Each row of a before or after table is a point. The points were changed in one or more steps. Then noise was added and the rows were shuffled. The steps act on how far a point lies along the listed directions, d1 being the first. Name the steps. A step turns or swaps two directions, mirrors them in a line or flattens them onto one, adds a multiple of one to another, or multiplies one. Angles are multiples of 10 degrees, from the lower direction toward the higher: turns from -170 to 170, lines from 10 to 170 but not 90. Use the fewest steps. Two steps may share a direction if one is a turn and the other turns, adds or multiplies; they go together, in the order done. Otherwise the lowest direction goes first.

Directions:
(1): 21.0,-1.5
(2): -1.5,-21.0
Before, 12 rows:
7.2,-1.2
-0.2,8.4
-1.5,4.4
-4.1,5.3
-3.6,5.9
2.9,0.8
1.0,-5.8
1.3,-0.2
5.8,-4.9
0.2,3.7
-0.9,4.6
-6.4,5.0
After:
-4.2,16.9
1.7,-0.3
-0.6,13.5
-8.0,14.4
6.8,-13.5
0.8,10.9
9.3,-3.0
0.6,-17.3
-4.9,15.3
3.8,2.5
-1.5,13.2
0.7,24.9
Steps: multiply d1 by 1.3; multiply d2 by 3

Directions:
(1): 7.4,-24.7,1.4
(2): 24.4,7.1,-4.6
(3): 4.0,2.6,25.4
Before, 8 rows:
-5.7,-1.5,2.0
5.3,4.7,-0.4
6.3,2.4,9.1
-4.8,1.7,-2.1
-8.1,-6.2,-2.9
0.4,-3.8,-1.8
1.6,-0.5,-1.7
-0.4,1.6,-1.8
After (8 x 3):
5.1,-3.8,0.2
2.1,-2.9,-4.0
-7.3,1.0,-0.3
-0.8,-0.5,-2.2
-6.0,-1.8,9.3
-0.7,2.4,-0.7
2.4,3.5,0.0
9.7,-0.4,-2.8
Steps: turn d1 and d3 by 40 degrees; turn d1 and d2 by 130 degrees

Directions:
(1): -2.5,-8.2,31.9,-7.0,-11.8,-7.2
(2): -19.4,24.3,8.0,-8.4,15.2,-2.0
(3): -0.9,-6.8,10.7,5.2,11.2,31.9
Before (10 x 6):
4.6,-2.5,-3.6,-0.6,-3.9,-3.6
6.7,-7.1,-4.7,6.4,0.5,7.4
4.7,-5.5,0.0,0.2,-1.7,0.9
6.7,-7.8,0.0,0.4,-3.0,4.7
1.3,-2.1,0.5,-2.4,-3.2,-8.8
2.7,0.3,-4.5,0.1,-3.4,-9.0
5.0,-3.9,-10.9,3.6,-0.9,1.2
6.5,-10.9,-8.8,5.8,-2.2,10.7
-1.2,0.3,1.6,-4.3,0.8,-4.0
5.8,-5.9,-5.8,5.2,1.1,12.3
After:
-2.8,5.4,-1.5,-1.7,8.8,8.5
-1.6,4.5,-1.7,-1.9,6.3,2.5
-2.1,7.0,-4.0,-3.9,-0.2,-8.2
-6.1,5.7,7.0,0.7,11.8,11.8
-0.6,6.4,-5.5,-3.0,-3.5,-17.8
-6.3,4.6,10.7,-0.2,10.5,18.7
3.2,-1.7,-3.9,-2.4,-1.7,-6.3
-6.3,7.6,5.0,-4.4,3.2,-3.6
0.6,2.6,-9.1,-2.9,-1.7,-15.3
-11.6,7.7,7.6,-1.5,11.5,15.5
Steps: turn d1 and d2 by -150 degrees; multiply d3 by 2

Directions:
(1): 11.7,2.9,1.8,-3.6,-16.6,31.1,15.4,11.7
(2): 10.0,-35.5,-11.5,-0.4,-0.5,3.4,-13.9,8.9
(3): 10.4,2.9,2.0,21.0,-25.0,-0.8,-14.0,-19.9
Before:
-0.4,6.1,1.4,-0.9,-5.1,4.7,4.8,0.8
0.7,-1.3,-2.1,-5.3,1.9,8.2,2.4,8.7
-4.1,-6.7,-4.0,-6.1,7.2,-2.9,-0.9,5.7
-0.2,0.2,0.3,-1.0,-1.0,3.7,1.7,0.5
-2.5,0.4,-0.8,2.7,1.7,-7.3,-3.6,-6.6
2.1,4.2,2.4,3.6,-7.3,3.3,-0.2,-2.7
-1.6,2.2,-2.3,2.5,2.9,1.5,-2.0,0.2
2.4,2.7,-1.7,1.9,-9.4,11.3,9.5,1.5
1.1,-9.3,-2.8,-7.5,5.6,3.3,0.7,8.0
3.6,-1.0,2.0,0.5,-5.8,-1.1,-1.8,-2.6
5.3,-7.8,-1.6,-0.7,-1.5,10.5,3.1,9.9
After:
-3.0,2.4,0.1,-0.2,2.1,-3.4,1.4,-3.0
-2.8,1.3,0.2,-4.7,1.3,1.8,3.7,3.2
3.3,-5.2,-3.8,1.2,-1.9,5.2,-5.0,3.0
0.7,4.9,3.6,-1.5,-3.5,-1.7,2.2,-2.1
2.7,-9.2,-4.0,1.7,-4.5,-1.9,-7.3,0.2
6.4,-10.5,-2.6,1.9,-6.0,1.9,-7.2,-1.1
-2.1,1.6,-2.5,0.1,-2.3,3.6,7.0,0.2
-2.6,7.5,1.5,-0.5,0.1,1.2,4.8,0.4
5.3,-3.7,-0.4,7.1,-6.1,4.3,-3.2,0.8
-0.2,-0.7,-0.3,-0.9,-0.4,1.7,0.8,-0.3
-0.8,1.0,-2.1,1.4,3.5,2.8,-1.6,0.4
Steps: multiply d1 by 0.4; turn d2 and d3 by 80 degrees

Directions:
(1): 17.8,22.9,-8.3,-9.5,20.2,-10.0,-15.0,-5.1,2.4,25.1,-7.1
(2): -5.9,-2.9,9.2,-24.1,18.2,26.0,-10.1,-16.0,-12.2,-8.1,12.5
(3): 2.8,-33.1,2.4,-1.3,0.4,10.1,-16.3,2.6,23.6,18.8,-6.9
Before (9 x 11):
-0.2,-3.5,3.6,-3.5,0.7,5.9,0.8,1.0,-2.7,-5.6,1.6
-3.1,3.0,0.0,-0.6,-0.3,1.6,3.6,-0.8,-9.1,-6.4,5.0
-3.6,8.4,-1.6,0.3,3.2,-3.2,0.4,1.4,-4.5,-2.5,2.5
-7.4,5.4,2.7,-2.7,-2.3,3.8,2.4,-3.3,-5.2,-7.8,4.3
7.1,14.5,-7.2,-7.3,11.4,-1.8,-6.9,-5.0,-6.7,10.3,1.5
-0.1,7.9,1.1,3.5,-3.1,-2.3,5.9,1.1,-4.1,-6.3,0.0
-1.5,-10.6,0.6,-2.6,1.1,7.2,-7.1,-1.1,4.9,3.1,-2.0
0.1,9.0,-1.1,0.0,3.4,-3.8,1.5,0.1,-4.1,-3.0,3.1
0.5,-3.4,0.4,1.9,-3.6,-0.6,-0.1,2.2,0.8,4.5,0.5
After (9 x 11):
1.8,3.6,-0.9,2.7,-2.9,-4.7,1.0,2.1,-1.5,4.5,-0.5
-1.9,-10.8,2.5,-5.1,3.8,9.8,-6.1,-2.0,-0.1,2.7,3.5
4.1,-1.2,2.4,-6.1,4.9,4.7,-3.7,0.1,-0.6,1.5,-0.5
-5.2,-7.2,4.2,-7.7,3.2,11.1,-8.4,-4.6,3.9,2.6,2.5
0.0,-9.0,4.2,-0.8,-0.8,7.1,-2.8,-0.2,5.2,0.4,-1.1
3.2,12.4,-4.7,0.8,2.3,-6.0,-0.6,-0.1,-4.0,1.2,-2.8
-10.6,-5.5,1.6,-0.5,-6.1,9.8,7.4,-1.9,-11.4,-15.2,10.2
-5.0,-9.6,3.8,-1.8,1.1,6.3,-1.0,-0.1,1.7,-5.1,4.0
-7.4,-7.5,2.4,-1.3,1.1,6.0,-3.1,1.5,1.5,-3.5,3.4
Steps: add -0.7 times d3 to d2; turn d1 and d3 by -140 degrees

Directions:
(1): -23.6,3.5,4.7,-3.7,4.4,-0.1,18.5,9.8,-31.5,-17.4,-12.8,12.3
(2): 13.9,2.9,-4.4,-8.2,-4.2,0.5,-7.9,38.7,-14.5,23.6,-5.6,-1.9
Before, 14 rows:
12.4,-2.9,-1.1,-4.8,-2.7,3.4,-9.1,13.6,0.2,11.5,1.1,-1.0
0.2,2.1,0.8,-0.2,-2.2,0.5,-3.1,-3.9,1.5,-2.4,0.2,1.5
-3.9,3.4,-0.2,2.5,1.0,1.3,-0.2,-4.8,-4.4,-5.2,-0.9,4.6
-3.5,-1.8,1.4,-1.1,-0.5,-0.8,2.0,5.4,-4.2,-0.7,0.6,4.8
10.5,0.1,0.3,0.3,-2.7,-1.3,-8.6,9.3,-1.0,9.3,0.9,-4.1
12.7,-0.6,0.0,-2.0,-2.3,-1.5,-8.4,10.9,6.9,12.8,1.7,-3.4
-5.8,-0.4,-2.1,1.8,-0.3,-0.6,4.7,-7.1,-1.6,-7.0,-4.1,0.2
-3.2,-3.0,-0.5,0.6,-0.9,-1.1,1.9,-0.9,-2.3,-1.3,-0.8,2.9
-3.8,0.3,1.1,2.1,3.6,0.4,2.8,-6.3,-1.6,-9.4,-0.9,2.4
1.5,-1.8,-2.4,1.6,-0.3,-2.1,1.4,-4.8,-0.6,-0.3,0.6,0.4
1.9,-3.0,1.2,0.2,0.4,2.7,-4.6,1.6,1.5,1.1,-2.3,1.8
6.0,-2.5,-1.2,-3.3,1.1,3.4,-4.1,8.8,0.4,6.7,1.0,-2.0
-5.9,-0.4,2.6,0.6,0.2,1.4,5.5,-3.4,-4.7,-5.2,0.2,1.8
12.9,-2.2,-2.9,-0.5,-1.1,1.8,-11.4,9.1,7.0,11.5,3.1,-2.8
After (14 x 12):
1.3,-3.5,1.2,-0.1,1.4,2.2,-4.7,1.3,2.8,-0.2,-2.3,2.6
-5.0,1.1,-2.3,0.0,-1.1,0.2,5.7,0.3,-6.9,-5.6,-7.1,1.2
12.9,-3.0,-3.2,1.2,-0.4,2.0,-12.3,3.3,10.5,9.1,4.9,-2.7
12.8,-1.3,0.8,0.3,-1.8,-2.1,-8.3,0.6,13.9,9.9,5.1,-4.8
-4.7,3.2,0.1,2.0,1.0,1.2,1.0,-1.8,-6.3,-4.6,-1.2,4.7
-3.7,-2.4,2.2,1.6,0.0,-0.3,1.1,-3.4,2.7,-3.5,3.5,4.0
-3.0,-3.4,-0.9,0.4,-0.8,-0.8,1.9,-1.7,-1.5,-0.6,-0.9,2.0
12.7,-4.8,-0.2,-1.5,-1.5,3.2,-10.1,-5.6,14.7,4.5,6.1,-2.4
-2.9,1.6,0.9,-0.3,2.1,0.5,3.2,2.2,-7.8,-6.4,-4.0,2.0
10.7,-1.6,0.1,3.0,-1.4,-1.1,-8.5,-2.8,8.9,5.1,3.7,-5.7
0.4,3.1,1.2,-1.4,-2.1,1.1,-2.6,2.3,-2.8,-0.6,-1.8,2.6
-5.9,-0.7,2.5,0.3,0.1,1.9,5.6,-2.0,-6.2,-3.9,-1.0,1.6
1.5,-0.9,-3.0,-0.3,-0.4,-2.6,2.3,0.6,-3.8,1.3,-0.6,0.5
6.8,-3.2,-0.6,-1.0,1.7,3.4,-5.2,-2.9,8.6,3.0,4.1,-3.0
Steps: mirror d1 and d2 in the line at 150 degrees

Directions:
(1): 15.5,-1.9,3.7,14.9,20.2,9.1,-1.3,9.1,-32.6,24.0,-16.7,4.4,-10.0,4.6
(2): 11.7,10.7,22.3,15.7,25.7,2.6,-2.5,-18.0,4.3,-27.9,5.0,0.8,-9.7,-14.0
(3): 14.0,-27.3,-1.1,-3.1,-1.1,12.6,-22.9,3.9,10.3,-12.5,-15.1,28.7,12.3,0.8
(4): 12.3,15.7,-35.2,-19.8,13.7,2.2,10.7,7.9,3.0,-15.5,-11.2,6.3,-17.3,-2.5
(5): 3.2,21.2,-5.9,7.2,-20.5,-21.4,-11.2,-14.7,-20.5,-3.7,5.5,29.7,-0.5,1.6
(6): 25.0,10.9,-4.7,4.8,16.5,-7.6,6.6,2.5,16.2,13.1,19.8,5.6,26.7,19.4
Before, 8 rows:
6.0,-1.2,-2.2,1.3,3.8,4.7,-1.6,0.4,-7.4,7.8,-1.5,6.4,4.8,1.3
0.4,1.1,1.1,3.5,2.0,2.0,-0.7,-2.1,-7.7,-0.6,-0.5,-1.0,-3.9,-3.5
2.2,-4.8,5.5,-0.9,-1.4,5.6,-1.2,0.2,7.4,-5.7,0.7,-3.8,1.8,-2.9
0.5,-5.5,0.8,0.2,-7.7,-1.0,-2.4,2.6,0.4,7.9,5.5,3.1,10.1,8.7
4.1,-0.4,9.1,7.7,3.8,0.2,-5.0,-2.2,-2.0,3.3,1.6,3.8,3.2,0.6
-2.5,5.6,-2.4,1.3,-3.6,-7.7,2.9,-0.3,3.5,4.5,4.4,-3.6,4.7,6.1
2.2,-8.6,-3.0,-1.9,9.5,7.2,1.9,8.5,-1.0,7.2,-4.7,-6.1,-2.9,2.0
-6.6,-9.2,4.7,-3.8,0.2,6.4,2.8,4.8,7.8,2.1,-1.3,-7.8,4.1,1.3
After (8 x 14):
-0.5,-5.7,10.2,5.8,-0.3,2.4,-6.6,-0.9,-1.3,3.1,-1.0,2.1,2.5,-0.9
4.0,-2.7,5.3,1.6,5.9,5.1,-3.7,-3.9,1.3,-13.8,-1.3,3.6,-4.6,-3.7
-3.9,10.2,2.3,1.8,0.1,-3.2,2.3,-5.0,-9.5,-5.1,-1.4,1.6,-8.9,-3.8
4.1,4.5,0.1,2.3,-4.3,0.2,-1.3,0.0,-10.2,2.1,-2.7,2.7,-4.5,-1.1
-0.5,-1.2,1.6,2.3,-1.8,-0.1,0.3,-0.5,0.0,4.4,6.1,-3.3,5.9,1.4
-11.0,3.2,1.6,-0.8,-10.6,-6.9,-1.5,-6.1,-1.1,-5.4,5.9,-1.8,-4.4,-4.0
-0.4,-2.3,-0.1,-0.1,8.1,3.6,1.6,2.1,4.6,-5.2,-6.6,-6.5,-5.1,-1.4
-3.6,-5.0,4.2,-1.3,-4.9,3.8,-4.3,-5.5,4.2,-4.5,3.1,3.2,6.6,-4.5
Steps: turn d2 and d4 by 130 degrees; turn d1 and d4 by -130 degrees; turn d5 and d6 by 140 degrees; turn d3 and d5 by 50 degrees

Directions:
(1): 13.0,-2.3,6.0,-23.2,-8.3,21.4,-8.8,-25.4,20.5,27.8,-1.0,-10.3,2.7,-18.0,6.0,-22.8,-4.5,10.6,7.0,9.0
(2): -3.7,0.0,0.0,-3.1,-8.8,5.3,11.6,8.8,-35.8,6.9,-12.7,-17.7,-8.5,-10.2,19.6,-7.8,-37.7,-13.8,-7.6,3.9
(3): -21.9,-29.9,-9.6,-23.3,-6.5,13.4,4.6,21.2,-1.2,-1.9,-3.1,12.0,-14.1,-0.5,-26.8,-12.5,-3.1,-0.1,20.5,-9.4
Before:
-1.0,-5.9,-0.4,-4.1,-5.6,2.2,1.4,0.9,-5.0,4.3,-3.2,-1.9,-3.8,-4.7,4.2,-0.7,-9.2,-3.9,2.1,2.4
3.7,-2.2,1.0,-3.9,0.9,2.4,-4.4,-4.6,12.9,3.6,3.3,1.1,4.1,-4.4,-2.5,-1.4,6.5,1.4,1.0,3.5
-12.9,-10.3,-6.0,2.1,0.8,-4.5,8.5,19.3,-15.9,-11.5,-4.5,8.8,-8.2,4.3,-10.4,2.8,-5.9,-9.7,4.6,-3.7
-6.8,-8.9,-3.6,-4.7,-0.6,0.2,-1.5,7.0,2.3,-3.6,0.1,7.9,-4.5,1.0,-11.8,-3.0,1.2,-0.1,3.4,-6.3
-0.3,-3.9,-0.2,-4.4,-4.1,5.4,-0.4,-3.8,0.2,4.8,-1.7,-1.6,-1.9,-3.4,2.0,-5.0,-6.7,-0.2,3.8,0.9
-1.8,2.3,0.8,-4.1,-1.4,3.9,-0.8,-4.0,-0.9,3.0,-1.1,1.3,1.4,-1.8,-2.9,-1.0,-0.7,2.2,2.5,0.3
-2.9,1.4,1.4,-0.3,0.0,2.3,2.2,-1.1,-2.1,0.1,-1.5,-3.4,-2.4,-3.4,2.1,-4.4,-7.2,-4.1,-2.9,-0.2
-2.7,-4.5,-0.6,-7.6,-0.2,3.7,-2.3,-1.6,11.2,3.5,2.1,4.5,-1.8,-2.5,-7.2,-8.2,4.8,4.6,8.1,0.4
-2.4,-0.3,-1.6,2.4,-5.5,0.8,3.9,3.6,-6.6,2.8,-2.0,-6.5,-2.2,-5.2,5.4,-1.8,-10.4,-6.1,-2.2,3.6
-0.8,-5.8,1.5,-5.3,-0.6,1.1,1.5,0.4,2.3,0.5,1.6,2.5,2.7,-2.9,-3.8,-2.8,1.0,2.9,2.9,-0.2
After:
-3.1,3.2,0.1,-0.3,1.5,-0.1,0.0,-1.2,-1.7,-2.1,-0.1,4.5,1.0,1.5,-3.9,4.2,2.7,1.9,0.9,-1.1
-0.4,-2.3,-0.5,2.5,0.8,-1.4,-2.6,-2.2,6.5,-2.5,2.4,5.8,1.3,3.6,-4.0,2.7,5.6,2.0,3.7,-1.5
3.2,-5.5,0.7,-13.2,-5.4,10.7,0.4,-6.7,0.2,12.8,-5.5,-3.4,-2.9,-10.6,1.7,-14.5,-10.3,-1.1,4.9,6.5
1.8,-0.5,-0.2,-0.9,-2.8,3.5,-2.5,-5.6,14.2,5.4,3.7,-0.8,2.0,-4.6,-2.6,-2.9,5.4,2.0,3.1,3.1
-2.9,-0.9,-1.7,5.7,3.3,-6.5,1.3,8.9,-2.9,-7.6,2.2,2.4,1.1,1.7,-1.2,7.8,1.5,-5.7,-3.3,0.1
2.5,-4.4,0.5,-2.3,-1.9,-0.6,-3.9,-4.7,10.1,2.8,2.6,4.6,0.4,-1.8,-1.7,2.7,5.9,1.5,4.8,1.8
-1.5,1.3,1.9,-0.5,2.1,1.9,-1.3,-5.7,9.0,-0.7,2.7,0.6,0.5,-1.5,-3.3,-3.5,2.5,0.5,-0.7,-1.6
-2.9,-3.4,-1.5,-2.2,-1.8,0.4,-0.7,3.1,-5.4,-0.2,-1.9,1.7,-3.7,-2.2,-2.0,-3.0,-6.3,-3.5,-1.9,-3.1
-1.4,-3.1,1.4,0.2,1.5,-2.2,3.0,3.4,-1.7,-3.2,1.9,3.4,2.7,-0.8,-2.0,2.0,0.8,1.1,-0.2,-0.5
-6.5,0.0,-1.9,4.9,2.8,-7.2,3.3,8.7,-3.8,-7.7,0.5,5.1,-3.5,3.4,-3.2,2.0,2.0,-2.6,1.4,-1.8
Steps: turn d1 and d2 by -130 degrees; multiply d3 by 0.4
